Every row gives one point. The ring and each string are closed loops that go straight from each point to the next, and from the last back to the first. Before rounding, they use only three directions, however many columns there are. Count how often each string passes through the ring. Passing back the other way cancels.
(in the rows, 128 means zero)

Ring (7 x 4):
[[215 124 100 107]
 [185 164 112 121]
 [131 170 133 127]
 [ 89 144 145 123]
 [ 78  91 145 109]
 [139  53 128  94]
 [193  71 110  95]]
String:
[[180  69 156 102]
 [210  50 129  92]
 [226  66 105  92]
 [209  94  66  94]
 [167 114  78 102]
 [161 118 104 108]
 [204 132 148 118]
 [212 159 133 123]
 [195 164 148 127]
 [172 158 151 126]
 [160 179 171 136]
 [115 202 157 141]
 [ 79 177 121 129]
 [ 81 143  98 116]
 [108 122 120 113]
 [127 112 156 115]
 [ 96  97 171 114]
 [ 56  62 176 106]
 [ 67  49 136  96]
 [100  65 103  94]
 [126  87  98  99]
 [151  84 133 103]]
Times through: 3
String, 9 rows:
[[225 175 117 124]
 [218 176  90 120]
 [194 159  55 110]
 [217 152  60 109]
 [247 141  96 111]
 [237 132 124 113]
 [193 123 140 114]
 [184 127 133 115]
 [207 147 136 120]]
Times through: 0

Ring:
[[194 178 112 117  83 146  91 147 151 149  95]
 [161 226 102 119  84 146  82 151 146 151  99]
 [102 249  99 119  94 143  73 157 145 153 105]
 [ 29 208 108 112 115 137  68 166 151 152 112]
 [ 10 144 117 107 125 134  73 169 160 152 114]
 [ 28  80 123 103 128 133  83 168 168 151 112]
 [ 83  34 127 103 121 136  94 163 173 150 106]
 [138  35 128 105 109 139 100 157 171 148 101]
 [195  98 125 111  91 144  99 148 161 148  95]]
String, 15 rows:
[[236  90 132 111  85 145 104 143 160 146  91]
 [223 101  72 120  76 150 109 153 166 156  93]
 [154 124  83 116  91 145  97 159 163 155 100]
 [131 129  88 115  96 143  93 160 163 155 102]
 [183 103  70 118  84 147 104 158 167 157  97]
 [217  72 105 113  86 146 108 150 167 151  93]
 [228  44 169 103  97 141 104 139 163 140  91]
 [189  58 181 101 106 138  97 142 160 138  95]
 [131 110 145 106 107 138  88 152 159 145 101]
 [163  69 173 101 109 137  93 145 160 140  98]
 [209  14 169 101 103 139 106 143 168 140  93]
 [224  11 157 103  98 141 110 143 169 142  92]
 [187  68 175 102 104 138  96 142 160 139  95]
 [154 108 166 104 106 138  88 146 156 141  99]
 [220  82 157 107  93 142 100 141 159 142  92]]
Times through: 0

Ring, 9 rows:
[[203 106  88 130 125 130 113 119 163 129 135 137 109 157]
 [189 159 102 129 115 134 127 124 153 124 140 143 104 145]
 [148 188 123 135 106 133 138 130 148 117 139 141 102 129]
 [ 85 178 139 147 100 127 144 136 150 111 133 130 107 111]
 [ 57 136 147 155 103 120 138 136 158 111 126 121 113 109]
 [ 60  96 150 157 110 116 129 132 165 115 121 117 118 115]
 [104  50 141 153 123 113 113 124 174 125 118 118 122 134]
 [149  45 118 145 129 117 106 120 174 130 122 123 120 148]
 [180  61  99 137 130 122 106 118 171 131 128 128 116 156]]
String:
[[125 153 116 141 108 129 133 131 155 116 135 131 108 127]
 [116 183  66 137  99 137 141 136 150 108 144 127 103 122]
 [128 214 103 135  98 137 146 135 144 110 144 138 100 120]
 [153 226 166 133 102 133 146 131 140 119 139 153  98 123]
 [162 201 155 133 107 131 139 128 145 121 138 150 100 130]
 [181 219 113 126 105 139 141 129 142 118 145 150  97 134]
 [169 186  64 128 106 140 135 130 149 115 147 137 101 137]
 [152 153  70 134 109 135 130 129 155 116 141 130 106 137]
 [141 128 131 141 115 125 126 126 159 122 131 134 110 134]
 [173 161 155 134 115 127 129 124 152 126 133 147 105 138]
 [184 186 151 130 112 131 133 125 147 125 137 152 101 138]
 [177 213 110 127 105 138 140 129 143 118 145 148  97 134]
 [164 233 102 128  99 141 146 133 140 114 148 147  95 128]
 [151 215 165 134 104 131 144 130 142 119 138 151  99 124]
 [138 180 170 139 108 126 138 129 149 121 132 145 104 125]
 [132 131 141 142 114 124 128 127 158 122 129 134 110 131]]
Times through: 0
String:
[[124   7 115 152 132 112 101 120 182 129 117 113 126 146]
 [101  17 103 154 127 114 106 124 181 124 119 108 126 139]
 [ 87  10 164 160 129 106 106 122 181 128 110 113 128 133]
 [107  57 206 155 126 107 114 122 171 131 112 129 122 131]
 [117  86 169 150 121 115 119 124 167 126 120 129 117 132]
 [117  96 114 146 116 122 121 127 165 120 128 123 115 132]
 [105  72  71 148 117 123 117 129 171 116 129 112 118 134]
 [115  61  82 147 120 121 114 126 172 120 127 114 119 138]
 [129  27  86 148 128 118 105 122 179 125 123 112 123 146]
 [150  13 121 147 135 113  99 117 180 133 118 120 124 153]
 [158  33 158 146 134 112 102 116 176 136 116 129 122 151]
 [148  69 162 145 127 115 112 120 169 132 120 132 118 143]
 [149  27 167 149 134 110 102 117 177 136 114 128 123 148]]
Times through: 1

Ring:
[[181 134 167 130 174 127  89 137 116 113 110 156 116  87]
 [152 187 181 151 172 110 105 125 102 124 122 143 121 104]
 [119 195 177 155 159 104 114 120  97 130 133 128 127 122]
 [ 82 164 167 146 136 108 118 120  98 137 142 112 133 140]
 [ 71 108 156 128 118 121 111 127 107 138 140 108 134 142]
 [100  53 137 105 122 138  94 138 122 124 129 119 130 126]
 [128  48 132  99 136 142  86 143 128 114 122 130 126 112]
 [174  87 147 111 164 138  82 143 125 107 111 150 118  90]]
String (19 x 14):
[[100  74 108 101 140 132  93 135 126 103 140 110 135 130]
 [115 104 148 121 141 127  98 133 115 121 129 125 128 121]
 [ 95  64 174 120 109 135 102 136 111 148 123 126 125 125]
 [ 64  56 167 118  94 133 108 133 110 153 132 112 131 141]
 [ 54  78 157 122 100 126 111 129 108 147 140 103 135 149]
 [ 71  88 177 130 104 126 112 129 104 154 132 115 130 139]
 [112 108 174 131 131 126 103 132 108 138 124 130 125 120]
 [102 122 140 124 143 120 103 128 113 118 137 116 132 129]
 [ 73 115 120 118 134 118 107 126 114 114 150  99 140 146]
 [ 49  67 150 117  97 128 110 130 110 144 142 100 136 151]
 [ 75  51 174 118  96 136 105 136 111 155 127 119 128 135]
 [ 97  55 175 118 107 137 100 138 113 149 121 128 124 124]
 [ 83   7 143  96  98 147  93 143 124 137 126 117 129 131]
 [ 94  15 110  86 118 146  87 143 132 112 133 112 133 129]
 [111  76 103  99 147 133  89 136 129  97 138 113 134 126]
 [125  94 159 121 139 130  96 136 115 127 122 133 124 114]
 [127  63 172 117 125 139  93 141 116 138 114 139 120 109]
 [116   8 139  91 115 151  84 147 130 125 118 130 125 115]
 [103  21 113  88 123 146  86 143 132 111 130 116 131 125]]
Times through: 1

Ring, 7 rows:
[[172 144 127 121 133 119 120 129 121 119 121 128 159 129]
 [141 202 120 117 157 104 107 121 123 129 109 131 169 107]
 [104 207 129 121 166  96  97 135 117 138 111 128 159  99]
 [ 76 132 144 128 148 111  99 161 105 142 132 126 124 114]
 [100  56 154 133 121 130 111 175 100 133 149 122 106 139]
 [128  37 158 134 111 136 119 176 101 125 152 120 108 150]
 [170  61 150 131 111 133 125 160 109 116 143 119 129 152]]
String:
[[207 145 142 125 134 111 122 139 119 111 120 116 169 136]
 [196 178 121 117 140 113 121 117 127 115 111 128 178 124]
 [187 212 126 118 156  98 113 120 126 119 104 123 186 114]
 [155 226 113 114 161 101 108 110 129 127 101 133 182 103]
 [120 200  99 110 151 116 109 103 129 134 108 145 164 102]
 [120 164 118 118 145 116 109 126 121 133 119 136 151 113]
 [127 153 132 123 145 112 108 140 116 130 122 128 148 118]
 [146 199 138 123 161  95 104 139 117 128 111 120 168 110]
 [166 237 123 117 167  92 106 117 126 125  99 125 188 103]
 [170 203 111 114 150 109 115 108 130 123 105 134 180 112]
 [155 156 105 113 133 127 120 109 128 124 116 141 160 121]
 [144 131 119 119 130 127 118 127 121 126 125 136 147 126]
 [142 125 138 125 135 118 114 147 113 126 129 125 142 129]
 [172 127 155 130 137 109 115 158 110 119 128 112 151 135]]
Times through: 2
String:
[[ 74 138 125 122 144 120 103 142 112 143 129 137 127 111]
 [ 50 169 138 125 163 102  90 155 107 149 125 129 129  99]
 [ 69 183 152 129 171  90  88 165 104 145 122 119 138  99]
 [ 98 174 156 130 165  91  94 165 105 138 123 114 144 108]
 [112 142 133 124 143 115 107 144 113 134 126 129 139 118]
 [ 90 173 118 118 152 113 102 130 118 140 119 137 144 104]
 [ 77 235 123 118 178  90  90 130 118 146 106 132 161  86]
 [ 95 249 141 124 187  75  86 145 113 142 104 119 169  86]
 [114 208 147 126 172  86  94 151 111 136 113 117 161 101]
 [117 159 134 123 149 109 105 143 114 133 122 127 147 114]
 [108 160 121 119 146 116 107 131 118 135 121 135 145 112]
 [ 85 236 111 114 173  96  94 117 123 144 103 138 164  86]
 [ 93 248 133 121 184  80  88 137 116 142 103 124 168  86]
 [ 85 240 130 120 182  84  88 136 116 144 105 126 164  86]
 [ 80 202 116 117 163 104  97 127 119 144 112 137 151  95]
 [ 93 166 122 120 151 113 103 134 117 139 120 135 143 107]
 [109 150 140 126 149 108 103 150 111 135 125 125 141 115]
 [ 99 161 150 129 158  99  97 161 106 137 125 118 141 111]
 [109 131 129 122 138 121 109 141 114 134 128 132 135 120]
 [ 74 142 123 121 145 119 102 140 113 143 127 138 129 110]
 [ 50 144 145 128 156 106  92 165 103 148 131 126 120 106]
 [ 65 131 161 134 155 101  92 180  98 144 135 116 119 113]
 [ 91 122 160 133 148 105  99 176 100 137 136 115 124 120]
 [117 122 144 128 139 115 108 156 109 132 132 123 133 125]
 [105 119 148 129 141 114 105 162 106 134 134 122 129 123]
 [ 95 117 171 137 150 101  97 187  96 136 138 109 123 123]
 [ 60 116 166 136 152 103  92 187  95 144 140 115 112 116]
 [ 53 123 126 123 142 124 100 147 109 147 134 139 116 111]
 [ 80 128 121 120 138 126 106 138 114 141 130 140 126 115]]
Times through: 2

Ring:
[[187 166 134 113 114 105 104 132 143 152 120 125 120 119]
 [146 156 149 154 103 109 144 141 130 141 135 132 111 114]
 [ 80 128 156 191  95 122 180 150 126 129 148 132 108 112]
 [ 40 107 159 200 104 137 183 152 130 117 144 131 113 115]
 [ 44  98 146 170 119 144 151 147 144 120 128 122 124 122]
 [105 114 112 110 121 133 100 134 163 146 115 107 135 128]
 [157 133  96  77 119 121  73 126 169 164 109 102 138 129]
 [199 161 109  78 118 107  73 125 159 165 110 112 130 125]]
String, 19 rows:
[[150 150 149 130 127 119 111 135 141 134 114 130 122 120]
 [172 165 159 132 128 112 111 135 134 133 114 137 118 118]
 [133 146 153 148 119 119 130 139 136 132 123 132 118 118]
 [134 142 131 137 105 115 129 138 143 147 131 121 119 119]
 [147 150 119 140  83 104 144 139 140 162 146 117 114 115]
 [107 142 146 185  79 109 184 149 124 143 158 130 104 110]
 [ 59 125 168 216  90 124 204 155 117 120 157 138 102 109]
 [ 34 113 183 223 109 137 199 156 118 103 145 143 106 111]
 [ 84 124 160 170 120 132 149 145 135 120 127 132 118 118]
 [ 85 119 138 158 108 129 146 143 142 134 133 122 120 119]
 [ 55 101 126 161 101 136 154 145 148 137 138 113 123 121]
 [ 72 103 112 139 102 133 135 141 156 147 133 106 128 124]
 [109 119 106 120 103 125 118 136 158 155 129 106 129 124]
 [111 113  94  99 111 129  97 132 169 159 119  98 136 129]
 [143 120  78  66 116 125  67 125 179 171 109  91 143 132]
 [182 136  64  43 109 114  51 120 183 186 109  87 144 133]
 [217 152  67  27 118 108  32 116 183 188 100  90 145 133]
 [206 160 110  63 132 112  53 122 164 162  97 112 136 128]
 [154 148 137 118 125 119 102 133 147 141 113 124 125 122]]
Times through: 2
String, 12 rows:
[[ 46 120 170 227  86 125 215 158 115 119 162 139 101 108]
 [ 43 111 177 206 117 139 180 153 125 105 136 140 112 115]
 [ 93 124 146 156 116 129 140 142 141 129 127 126 120 119]
 [ 88 117 135 148 114 131 135 141 147 134 127 119 124 121]
 [ 80 112 145 145 131 140 123 140 149 123 115 123 128 124]
 [129 119 105  83 133 133  70 128 172 151 101 103 142 132]
 [227 150  47   7 111 105  20 112 192 202 100  80 149 136]
 [205 157  84  61 105 103  66 123 168 182 115  99 134 127]
 [148 143 120 117 108 115 112 134 150 154 125 116 124 121]
 [142 143 129 128 108 115 121 136 145 149 127 120 121 120]
 [161 156 121 130  90 103 132 137 141 161 139 119 116 116]
 [124 149 137 174  75 104 177 146 126 151 158 127 105 110]]
Times through: 0

Ring, 8 rows:
[[199 146 129 116 110 127 156 131 142 115 129  99 154 114]
 [173 172 156 133 116 133 149 113 153 132 130  97 158 117]
 [138 177 174 143 121 143 117  98 165 143 135  94 148 122]
 [105 148 186 141 131 150  69 100 163 147 142  92 126 132]
 [106 107 168 126 132 151  42 115 154 135 146  93 108 134]
 [129  90 137 115 123 150  45 123 153 117 146  94 103 127]
 [167  92 102 106 110 146  74 129 154  99 143  95 111 116]
 [197 112 100 105 105 135 121 135 146  98 135  97 132 112]]
String, 17 rows:
[[116 135 206 132 142 134  90 123 134 155 136  97 135 141]
 [ 95 149 208 144 139 146  70 103 154 158 140  94 130 138]
 [ 83 152 193 149 132 159  46  87 174 152 145  90 118 133]
 [107 140 159 139 122 159  51  92 177 133 146  90 115 124]
 [121 130 147 131 119 156  57 101 172 126 145  91 115 122]
 [104 114 136 131 118 166  21  94 182 120 151  89  97 122]
 [102  77 151 117 131 155  14 121 153 124 150  93  91 135]
 [130  82 172 110 138 133  66 145 123 133 140  99 115 141]
 [145 110 160 117 129 135  90 133 136 129 138  98 127 131]
 [136 114 116 122 110 159  51 104 176 109 147  91 106 116]
 [118  99 117 122 113 165  22 102 179 109 151  89  93 119]
 [ 97  83 162 120 134 154  16 120 152 130 150  93  94 137]
 [109  95 194 120 145 136  58 136 126 146 141  98 116 146]
 [137 125 160 125 126 142  85 119 149 131 139  95 127 128]
 [114 145 157 139 120 157  61  93 176 133 144  90 119 123]
 [ 80 166 191 155 129 163  46  76 185 152 146  88 120 129]
 [ 91 152 218 146 143 144  72 104 151 164 139  94 132 141]]
Times through: 2
String (27 x 14):
[[ 93 178 212 155 135 150  82  87 168 163 139  92 139 134]
 [120 128 205 129 143 131  93 129 129 154 136  98 135 142]
 [140 127 166 124 128 138  94 123 143 134 137  96 131 130]
 [117 146 143 139 114 162  56  87 186 126 146  89 116 118]
 [ 92 126 166 138 127 161  30  94 175 136 149  90 106 129]
 [ 79  87 202 125 149 147  20 126 137 150 147  95 101 149]
 [ 83  73 182 119 143 151   7 127 141 139 150  94  92 146]
 [103  70 161 113 136 149  19 130 142 128 149  94  93 139]
 [134  84 168 110 137 133  70 145 123 131 140  99 116 139]
 [148 113 150 117 124 138  89 129 142 125 138  97 125 127]
 [154 117 109 119 107 154  71 109 172 105 144  92 114 113]
 [165 111  81 115  97 159  65 106 181  90 146  91 107 105]
 [169 117  97 115 103 151  83 113 170  98 142  93 117 109]
 [193 110  63 107  91 153  90 116 175  81 142  92 115 100]
 [223  93  61  92  94 136 122 143 148  77 136  98 125 103]
 [204  99 122  97 117 120 139 158 119 107 130 102 140 122]
 [165 124 145 117 121 134 112 131 141 123 135  98 135 124]
 [173 139 121 121 108 142 113 115 161 112 136  95 135 113]
 [212 155 104 117  99 132 161 122 155 104 129  97 154 104]
 [228 169 124 117 104 119 200 133 139 114 122 101 174 108]
 [215 190 127 129 101 127 193 115 156 118 124  98 174 104]
 [194 179 172 129 121 117 190 130 131 139 122 101 177 121]
 [167 156 186 127 131 121 154 133 126 145 127 101 161 131]
 [155 151 180 129 129 128 132 126 136 142 131  99 151 130]
 [151 138 150 126 119 141 102 116 154 127 137  95 134 122]
 [144 166 138 139 109 153  98  90 181 124 139  91 135 112]
 [112 198 179 158 119 157  94  72 189 148 139  89 142 119]]
Times through: 4

Ring (10 x 14):
[[131 129  84 134 150 124 121 107 137 143  97 105 116 135]
 [107 129  81  94 163 124 136 156 130 141 122 138 116 128]
 [ 90 117  84  73 168 136 156 189 123 122 153 159 126 123]
 [ 89 110 106  78 156 142 156 205 113 116 169 167 131 120]
 [109 116 153 113 120 135 128 203  96 133 165 163 130 121]
 [138 122 189 162  87 127  95 172  89 151 143 141 126 126]
 [158 114 175 198  86 138  95 112 105 137 121 100 132 133]
 [161 103 133 204 109 153 115  65 128 112 107  69 138 137]
 [155 106  99 188 131 151 126  53 142 110  96  63 135 138]
 [148 114  89 171 140 142 124  65 143 121  92  73 128 138]]
String, 26 rows:
[[163 108  71 197 144 151 127  13 159 108  72  38 132 144]
 [154  92  58 191 155 169 150  13 164  80  89  36 144 142]
 [138 102  88 162 145 156 142  77 142 100 113  80 138 135]
 [140 125 127 156 122 127 108 119 120 145 110 109 121 133]
 [153 131 115 172 123 121  99  84 130 153  84  88 116 138]
 [150 138 115 163 125 113  94  95 128 164  82  96 111 137]
 [134 127 108 143 135 126 115 118 127 144 107 110 119 133]
 [118 106  78 125 159 151 152 116 139 104 127 107 134 131]
 [104 107  53  99 180 149 165 128 145 103 130 117 131 129]
 [120 116 107 126 142 138 134 141 124 126 130 124 127 129]
 [113 127 112 109 142 124 125 167 117 145 131 143 119 127]
 [ 82 123  87  57 170 128 154 213 117 133 158 176 121 121]
 [ 63 100  64  37 191 155 192 222 125  92 187 179 137 117]
 [ 87  98  82  81 170 158 176 182 126  92 170 150 140 121]
 [115 118 120 119 136 134 131 164 115 131 141 139 127 126]
 [106 128 131  99 134 122 124 199 104 149 148 164 119 123]
 [ 66 109  88  40 175 144 175 239 113 110 188 191 132 116]
 [ 64 101  66  38 189 154 190 222 124  94 186 179 137 117]
 [ 95  98  74  93 171 159 173 157 133  91 157 134 140 124]
 [110 114  96 109 152 140 144 154 125 121 138 133 128 127]
 [115 136 109 106 143 114 117 166 118 158 120 144 112 128]
 [117 158  92  94 153  90 101 161 124 189  93 146  95 131]
 [121 129  58 113 170 125 135 109 146 138  97 108 115 134]
 [125 108  79 135 156 149 146 103 141 108 119  99 132 132]
 [132 120 120 145 130 133 120 128 121 134 120 115 125 131]
 [153 136 127 170 117 115  91  97 124 163  86  97 113 137]]
Times through: 4
String (29 x 14):
[[130 121 119 141 131 132 120 131 121 137 120 118 124 131]
 [126 118 107 135 139 135 128 129 126 130 121 116 126 131]
 [131 139 126 133 126 110 101 146 115 167 108 130 110 131]
 [118 153 106 100 144  95 100 167 118 185 102 148  99 130]
 [ 87 129  52  57 188 124 155 177 136 136 131 154 115 126]
 [ 78 119  51  48 192 134 169 191 134 121 149 163 122 123]
 [ 89 130  91  64 165 120 142 206 117 145 146 172 115 122]
 [101 133 118  86 144 117 126 202 108 154 143 168 115 123]
 [113 114 111 116 142 139 138 159 119 124 142 136 129 126]
 [ 92  96  87  90 165 160 174 175 125  90 169 145 142 122]
 [ 70  90  94  58 170 165 189 225 114  82 201 178 146 115]
 [ 90  95 113  90 151 159 168 199 112  94 183 160 143 119]
 [109 104 125 118 136 150 146 171 112 110 160 141 137 124]
 [127 125 156 138 111 125 108 172 100 149 139 143 123 126]
 [131 125 164 146 105 124 103 168  98 152 137 141 123 127]
 [126 107 130 144 126 147 132 142 115 116 142 122 135 128]
 [141 131 167 159  98 118  91 153 100 162 123 131 119 129]
 [162 141 221 194  59 104  56 156  80 188 116 131 113 131]
 [174 121 220 225  54 129  68 118  87 155 119 102 129 133]
 [169  99 178 226  80 155 102  80 110 114 122  76 144 135]
 [148  90 126 191 119 167 136  78 129  89 128  76 148 134]
 [162  85 123 217 114 174 134  42 137  81 115  50 152 137]
 [178  90 124 239 107 169 121  12 141  90  95  31 148 142]
 [175 117 139 219 100 137  93  48 129 136  83  59 128 141]
 [167  93  87 215 133 167 134   7 155  87  87  31 144 143]
 [155  88  59 196 154 174 153   8 165  73  92  32 147 142]
 [136 104  87 157 147 153 141  83 141 104 113  84 136 134]
 [140 123 113 154 130 130 114 108 127 140 105 103 122 134]
 [147 141 118 156 124 109  92 107 125 169  86 105 109 136]]
Times through: 1
